Each row is a point. To make a cloud, some directions were put in groups of two or more. Within a group, all points are equally far from the middle, so they leave a hole (a ring in 2 directions, a hollow ball in 3). The other directions are filled evenly. Then the cloud was stretched, turned, moved and blurred a little. How many holes are there, and how many directions does each take, smallest first?
In the rows, 128 means zero.

Cloud (20 x 3)
[[161 133 162]
 [133 137 146]
 [117 142 161]
 [140 122 163]
 [129 108 161]
 [177 107 134]
 [113 160 146]
 [159 112 171]
 [163 137 157]
 [185 159 132]
 [171 140 154]
 [ 90 122 135]
 [142 141 112]
 [ 81 150 159]
 [129 155 162]
 [124 159 140]
 [167 140 193]
 [ 88  90 125]
 [130  78 138]
 [131 123 165]]
Holes: 0

Cloud (22 x 3)
[[159 111 127]
 [185 190 138]
 [148 129 119]
 [150 111 155]
 [145 130 130]
 [113  93 180]
 [164 109 101]
 [127 141 117]
 [146 198 154]
 [124  73 126]
 [160 152 145]
 [126 129 151]
 [116 116 110]
 [146  89 115]
 [ 85  86 110]
 [158 148 121]
 [154 126 121]
 [110 138 130]
 [163 189 127]
 [186 122 115]
 [136 105 104]
 [154 165 123]]
Holes: 0

Cloud (31 x 4)
[[130 118 138  85]
 [132 114 118  97]
 [101 114 166 131]
 [169 130 144 100]
 [108 107 140 160]
 [ 92 145 123  99]
 [165 112 138 116]
 [112 109 128 162]
 [152 185 124 103]
 [117 158  95 108]
 [127 128 164  83]
 [119 106 127 160]
 [129 194 138  98]
 [147 175 158  88]
 [118 191 124 102]
 [117 127 182 105]
 [131 115 125  92]
 [131 153 189 112]
 [119 122 149  83]
 [164 132 165 151]
 [136 174 174  96]
 [102 132 124  92]
 [155 151 158  84]
 [149 109 165 151]
 [122 124 106 102]
 [163 143 151  89]
 [156 103 147 142]
 [115 187 117 102]
 [157 157 157  83]
 [127 102 123 155]
 [162 132 165 153]]
Holes: 2 (2, 2)

Cloud (31 x 4)
[[157 117 137 138]
 [105 149  71 162]
 [138 158  88 163]
 [111 109 119 185]
 [102 175 164 171]
 [136 135  94 140]
 [ 90 168 111 104]
 [ 98 181 137 134]
 [124 128 138 181]
 [164 155 150 183]
 [105 166 148 121]
 [112 114 144 123]
 [ 63 144 134 163]
 [121 137 117 139]
 [135 153 143 160]
 [ 85 133 122  96]
 [ 63 144 122 165]
 [118  99 118 176]
 [133 184 115 146]
 [ 83 140  94 136]
 [130 172 139 152]
 [ 93 173 129 165]
 [102 137 174 111]
 [ 92 137 100 110]
 [127 145 160 152]
 [132 124 147 147]
 [112 137 154 105]
 [111 122  92 137]
 [101 133  85 126]
 [113 148 164  93]
 [130 116 135 113]]
Holes: 0

Cloud (47 x 6)
[[113 158 120 121  83 108]
 [ 97 127 130 155 112 188]
 [145  95 164 121 178 142]
 [134 167  95 141 152 144]
 [165  89 121 156 132 148]
 [166 122 179 125 110 127]
 [111 167 106 106 129 114]
 [110 176 108 103 122 150]
 [ 92 167 155 150 114 172]
 [113 100 120 133 140 195]
 [120 125 186 145 126  97]
 [118 127  84 125  98 136]
 [103 105 101 152 164 166]
 [ 89  85 113 110 116 130]
 [118 103 112 184 131 145]
 [ 98 149 180 130  94 151]
 [143 118  95 131 120 100]
 [133 163 151 174  82 136]
 [146 127 134 147 187 150]
 [107 126 186 125 139  98]
 [137 175 113 160 143 156]
 [114 119 112  84 136 109]
 [130 166 180 127 119 166]
 [119  89 125  98 110 167]
 [132 188 159 124 131 123]
 [109 100 117 181 127 127]
 [166 120 103 147 155 126]
 [160 174 134  99 122 147]
 [115 150 110 173  98 118]
 [130 133 101  89 157 129]
 [161  97 137 147 148 106]
 [139 134 136 191  96 146]
 [157  94  97 138 117 144]
 [151 100 106 128 137 178]
 [119 139  90  95 151 148]
 [ 70  93 137 154 123 140]
 [135 122 153  89  88 138]
 [108 119 146 171 180 150]
 [129  85  95 118 140 126]
 [125 174 128 147 145 103]
 [124 134 183 102 105 118]
 [139 168 171 155 153 142]
 [154 112 156 165  85 124]
 [116 122 148 128 161 196]
 [ 81  95 151 153 176 129]
 [154  86 163 142 154 123]
 [ 95 122 165  91 125 170]]
Holes: 1 (6)

Cloud (74 x 8)
[[144 148 152 159 113  90 100 134]
 [153 179 153 167 132 140 128 164]
 [158 112 103  96 152 173 160 145]
 [139  80 127 120 128  85 126 142]
 [141 131  91 151 128 126 118 101]
 [132  87 112  87 130 156 136 114]
 [144  98 111 101 167  91 126 159]
 [122 140 170 167 174 124 150 167]
 [152 173 140 179 131 116 137 182]
 [161 163 140 158 128 164 143 135]
 [148 168 122 123 108 152 144 185]
 [156 135 152 149 116 165 110 130]
 [175 139 131 156 151 128 171 172]
 [130  78 146 151 104 116 106 147]
 [110 100 128 138 141 164  95 171]
 [152 149  89 148 102  95 115 165]
 [159  90 110  98 129 135 180 127]
 [147 145 135  90  96 136 157 154]
 [122 117 112 115 143  84 144 185]
 [157 165 132 176 146 113  99 197]
 [108 115 122 127 161 187 125 178]
 [134 117 155 147 102 179 170  99]
 [130 148 166 146  91 118 144 164]
 [165 135  98 129 110  76 143 148]
 [162 157 113 108 127 155 143 196]
 [109 148 126 157 103 114 187 120]
 [130  88  93 170 149 124 102 171]
 [122  83  91 155 159 102 153 166]
 [122 167 107 143  94 145 106 146]
 [114 114 154 157 136 184 139 130]
 [134 106 119  87 163 132 142 190]
 [129 132 115 136 178  73 107 159]
 [120 158 142 149 173  84 136 123]
 [154 180 143 137 136 123 165 110]
 [139 163 121 133 145  92  92 148]
 [161 136 136 122 144 170 108 160]
 [ 95 136 128 186 124 136 110 168]
 [117 153  96 113  86 108 113 123]
 [158 103 132 115 113 145 190 116]
 [ 96 125 186 159  84 114 144 135]
 [126 118 138 148 183 122  91 156]
 [109 105 114  96 157 128 117 156]
 [148 180 145 121 125 143 170 126]
 [115 136 142 156 167  77 148 131]
 [159  95 110  81 142 130 146 128]
 [146 170  81  99 132 152 136 166]
 [171 115 110 150 148 104 145 114]
 [117 177 114 181 153 113 103 161]
 [104 148 147 109 150 108 163  99]
 [100 162 142 132 111 129 186  86]
 [104  83 110  92 126 119 151 109]
 [152  96 124 102 111 129 103 125]
 [151 144 107 161  87  99 153 149]
 [155 125 166 156 141 141 142 109]
 [159 116 119 179 115 131 158 148]
 [131 146  79 132 128  88 170 161]
 [149  91 101 160 122 117 112 132]
 [133 167 123 182 105 113 129 110]
 [105 154 118  85  95 125 176 107]
 [131 143  79 100  88 101 142 123]
 [126 146 109 123 151  62 144 131]
 [134 178 153 162 131 117 164 153]
 [102 100 183 141  95 170 126 135]
 [130 150  83 149 143  79 164 145]
 [106 113 111 128 117 187 144 171]
 [127  84 148 179 136 113 139 134]
 [152 108 134 109 140  91 169 151]
 [160 174 111 150 150 130 181 161]
 [142 144  72 160 123 125 100 164]
 [148 138 164 156  89 116 136 157]
 [138 128 172 126  94 116 171 142]
 [163 130 110 157  98  90 155 113]
 [172 150 132 137 155 143 167 127]
 [152 109 145 179 184 128 132 157]]
Holes: 2 (3, 4)

Cloud (88 x 8)
[[152 134 117 131 143 141 110 171]
 [120 153 130 168 147  96  97 153]
 [124 139 133 161 167 138 121  78]
 [138 121 167 126 173 114 115 153]
 [ 98 160  89 122  97 138 125 101]
 [135 138 111 137 106 128 165  81]
 [ 95 149  94 134 143 173 140  92]
 [157 153 123 187 110 158  90 113]
 [137 109 146  91 122 154 157 131]
 [ 99  99 113 140 118 182 149 120]
 [ 93 132 158 161 165 145 133 132]
 [157 114 133 121 181 146  90 135]
 [188 111 126 123 116 168 107  78]
 [112  74 117 165 146 150  75  91]
 [ 98 164 149 127 162 108 115 156]
 [ 85 135 146 141 111 129  46 144]
 [104 116 142 160 183 144 147 127]
 [180 152 109 141 126 168 120  79]
 [153  94 154 142  98 126  86 149]
 [ 70 145 141 144  97 131  93 143]
 [152 145  84 167 145 143 136 102]
 [161  98 106 116 147 119 164  97]
 [162 131 152 134 130 142 140 148]
 [145 159 121  99 175  91 137 125]
 [106 113 156 151 107 146 153 103]
 [132 151 105 140 136 193 112  87]
 [112  88 133 115 122 178 126 105]
 [119 109 148 147 155 188  72 127]
 [102 116 102 176 110 103 132 135]
 [122 177 150  97 149 129 117 129]
 [114 166 122 103 162 147 119 121]
 [124  54 140 125 158 131 115 134]
 [137 135 175 123 161 125  78 145]
 [138 148  84 133 106 179  82  97]
 [149  95 100 131 135 109 102  94]
 [165 112 153 160 153 132  96 147]
 [ 91  84 140 182 131 116  85 112]
 [127 116 109 169 168 137 160 137]
 [171 171 116  91 124 115 143 120]
 [104 163 153 142 125 147  58 147]
 [129  94 188 122 148 112  88 140]
 [ 72 117 157 138 112 131  90 148]
 [167 115 140 140 158 141 130 151]
 [155 122 124 159 111 102 120  96]
 [ 92 156 114 172  92 143 114 141]
 [121 128  93 122 114 183 104 101]
 [141 133  77 157 153 149 158 111]
 [117  99 157  96 150 154 155 106]
 [115 180  88 114 106 135 122 146]
 [129 201 128 134 114 131 122  92]
 [162 113 115  94 163 100 154 109]
 [ 63 103 146 167 120 136 127 109]
 [ 65  95 136 177 136 132 115 115]
 [142 130 147 100 151 169 148  93]
 [158 146 121 120 147 131 123 168]
 [160 193 110 120 123 103 127 134]
 [137 154 150 158 119 151  96  65]
 [193  94 132 138 123 166 107  88]
 [169 151 141 147  91 105  83 111]
 [ 98 145  95 122 177 136 144 107]
 [108 167  99 179 114 152 147 116]
 [134 130 161 162 120 158 104  70]
 [ 87  86 119 152 147 163 114  95]
 [144 145 159 138  99 120 124 135]
 [177 120 127 122 169 123  96  86]
 [150  95 120 130 130 145 178 102]
 [108 117 170 148 171 140 153 116]
 [154  74 158 148 116 117  72 149]
 [144 155 160 155 111 166  90 137]
 [152 107 152 160 100 127 113 123]
 [144 190  99 164  98 146  83 103]
 [114 164 112 152 149 141  86  85]
 [115  85 144 145 162 117 148  86]
 [ 73 125 137 168 132 105  81 148]
 [108 110 119 172  90 154 119 107]
 [108  92 123 128 129 168  99  83]
 [143 125 117 150 140 160 131 158]
 [ 93 117 168 153 132  88 113 112]
 [140 110 159 146 163 170 109  82]
 [167 103 151 106 118 134 120 148]
 [ 95 162 101 118  93 131 111 109]
 [ 95 137 126 147  94 146 113 160]
 [131 183 124 141 129 149 118  72]
 [ 95 170 123 112 129 146  97 142]
 [128  97 136 100 121 171 128 101]
 [157  73 124 129 117 153  74 154]
 [162 196 129 130 102 126  92 120]
 [162 118 174 108 116 168  97 127]]
Holes: 3 (2, 2, 3)

Cloud (102 x 9)
[[117 144 125 144 148 115 113  73  68]
 [147  95 133  98 117 129  95  72 152]
 [ 61 142 105 117 111 161 120  94 140]
 [ 75 107 116 133 162 115 126 104 182]
 [114 139 125 172 148  85  79 148 157]
 [132 146 121  98  97 148  63  72 118]
 [ 92 148 135 155 103 109  84 130 124]
 [116 148 144  94 164 167 122 151 151]
 [123  76 114  84 117 173 132 112 181]
 [150 115 144 142 140 154 104 114 167]
 [106 131 121 134 167 161 133 103 186]
 [118 181 126 169 180 147 125 132 143]
 [ 84 117 139  59 158 126  88  98 118]
 [109 154 133 148  92 143  82 120 108]
 [133 118 159 142 192 138 134 120 116]
 [ 96 127 158 115 150 136 111  63 138]
 [151 120 141 108 183 120 140 133 124]
 [103 130 125 111  99 118  56 152 132]
 [130 108 134 186  92 160 121 123 146]
 [143  94 129 156 109 129 154 150 100]
 [151 126 141 109 166 172 133 173 144]
 [130 133 157 128 139 154  73  90 152]
 [133 135 141 147 167 102 104 149 152]
 [109 142 126 165 180 113 127 164 118]
 [104 164 125 100 150 173  69 134 159]
 [102 118 155  82 136 129  81 156 140]
 [ 96 113 128 109  61 145 100 102 124]
 [123 133  94  91 158 115  88 135 122]
 [151 144 118 109 197 181 113 130 133]
 [ 99 106  83 117 131 123  94 128 148]
 [137 190 132 101 185 138  76 132 123]
 [140 104 119 115  82 164 118  94 107]
 [127 142 155 150 119 146  97  67 146]
 [128 112  98  88 150 108  66 118 163]
 [116 160 124  83 158 134  86 132 111]
 [124 114 144 145 125 153 140 146 185]
 [123 121 130 130 134 176 144  47 165]
 [136 138 102 177 103 141  71  85 131]
 [112 100 155  74 106 161 114  88 137]
 [136 149 149  95 101 146  78 128 131]
 [125 168 109  86 176 150 113 135 102]
 [125  94 149 173  97 162 125 116 178]
 [104  90 123 156 111 139 135  81 161]
 [103 104 157  87 123 136  66 133 136]
 [106 133 138 119  89 162  94 164 128]
 [115 128 132 133 168  76 136 126 121]
 [110 134 142 123 146 140 124 133 177]
 [150 124 155 154 164 145 108 126 141]
 [119 115 116 123 147 136  86 107  90]
 [120 117 127 170 151 109 109 138 152]
 [109 126 172 112 147 121  53 130 145]
 [140 115 126 130 112 167 106 122  98]
 [ 64 107 136 111 119 130 112 140 111]
 [120 112 135  87 178 127 137 136 147]
 [173 112 148  89 133 131 112 104  90]
 [116 130  67 137 122 156  94  58 146]
 [ 85 135 149 144 139 130 112 132  87]
 [108 146 148 135 137  93 137 127 119]
 [150 117  86 121  95 158 115  92 129]
 [133  87 192 113 120 151 145 133 123]
 [138 114 139 171 141 110 120 122 103]
 [106 116 134  68 144 125  81  78 108]
 [ 91 144 156 124 124 111 126  80 128]
 [ 98  89 142 158  72 176  94 141 144]
 [113 117 133 137 107 137 138 116 190]
 [100 169 135 157 137 103  97 116 134]
 [121  92 140 147 108 165 121 150 104]
 [ 96 138 110 148  95 116 115 116 150]
 [ 95 163 139  82 165 172 111  92 146]
 [ 95 157  82 149 133 101  94  77 151]
 [122 111 119 106 172 146 113 116  74]
 [173 117 128  95 173 115 106 136 101]
 [126 144  81 126 140 137  91 124 131]
 [ 71 145 156 127 163 142 135 119 150]
 [110 107 143 153 154 139 151  97 113]
 [ 91  93 127 170 141 130  98 104 155]
 [110 157 130  73 199 151 133 125 122]
 [138 142 145 146  76 138  87 134  88]
 [113 138 157 139 159 150 106  75 136]
 [173 126 138 123 117 157  67 112 141]
 [108 144 181 141 158 105 117 171 118]
 [ 87 149 118 131 157 126 105 159 106]
 [112  96 167  66 106 150 131 137 107]
 [106 115 123 168  89 191  91 115 147]
 [173 101 182 124 136 148 127 156 111]
 [160 116 123 103 150 183 131 137 124]
 [117 152 123 123 201 168 101 133 176]
 [171 155 136 134 187 150 122 107 122]
 [150 148 164 134 159 142 131  82  99]
 [104 149  97 109 160 147 100 145 124]
 [148 121  89 117 111 161 102 117 142]
 [128 117 164 157 132 153 103 107 152]
 [124 180 145 103 201 163 105 154 126]
 [118 130 123 126 170 144 135 100 169]
 [ 90  97  92 154 139 148  95 110 155]
 [104 136 119 163 173 145 147 137 138]
 [122 106 105 150 123 172  93 133 140]
 [149 141  85  97 145 150  71  43 133]
 [112 102 156 163 103 156 119  95 161]
 [104 128 113 166 154 115 105 120 164]
 [128 162 122  91 162 146  99 151 113]
 [ 65 100 132 131 102 146  97 108 130]]
Holes: 2 (2, 2)
